Every row gives one point. The ring and each string are closed loops that go straight from each point to the next, and from the last back to the first. Before rounding, they use only three directions, however many columns there are. How many times does the string pass through the ring? Passing back the other way cancels.

Ring (10 x 4):
[[ 0.69  0.08  0.10  0.00]
 [ 0.68  0.13  0.00 -0.19]
 [ 0.52  0.18 -0.10 -0.41]
 [ 0.24  0.12 -0.12 -0.49]
 [ 0.09  0.01 -0.07 -0.41]
 [ 0.01 -0.20  0.08 -0.15]
 [ 0.03 -0.27  0.19  0.06]
 [ 0.16 -0.23  0.33  0.31]
 [ 0.35 -0.12  0.33  0.33]
 [ 0.54 -0.02  0.26  0.23]]
String:
[[ 0.17  0.13  0.35  0.24]
 [ 0.29  0.03  0.17  0.02]
 [ 0.50 -0.12  0.13  0.05]
 [ 0.82 -0.15  0.16  0.17]
 [ 1.00 -0.02  0.13  0.15]
 [ 0.62  0.22  0.11 -0.04]
 [ 0.35  0.17  0.10 -0.12]
 [ 0.35  0.15  0.08 -0.15]
 [ 0.34  0.34  0.03 -0.29]
 [ 0.58  0.34 -0.14 -0.50]
 [ 0.69  0.12 -0.21 -0.52]
 [ 0.58 -0.07 -0.10 -0.33]
 [ 0.33  0.03  0.01 -0.23]
 [ 0.04  0.28  0.00 -0.40]
 [ 0.01  0.21 -0.12 -0.57]
 [ 0.12 -0.09 -0.21 -0.61]
 [ 0.19 -0.25 -0.13 -0.42]
 [-0.08 -0.16 -0.04 -0.37]
 [-0.19  0.00  0.09 -0.23]
 [ 0.11  0.04  0.13 -0.10]
 [ 0.23 -0.22  0.11 -0.03]
 [ 0.20 -0.25  0.15  0.03]
 [ 0.09 -0.05  0.19  0.02]
 [-0.04 -0.13  0.32  0.21]
 [ 0.10 -0.43  0.43  0.51]
 [ 0.34 -0.45  0.38  0.50]
 [ 0.36 -0.19  0.23  0.18]
 [ 0.24  0.00  0.24  0.12]]
Times through: 1
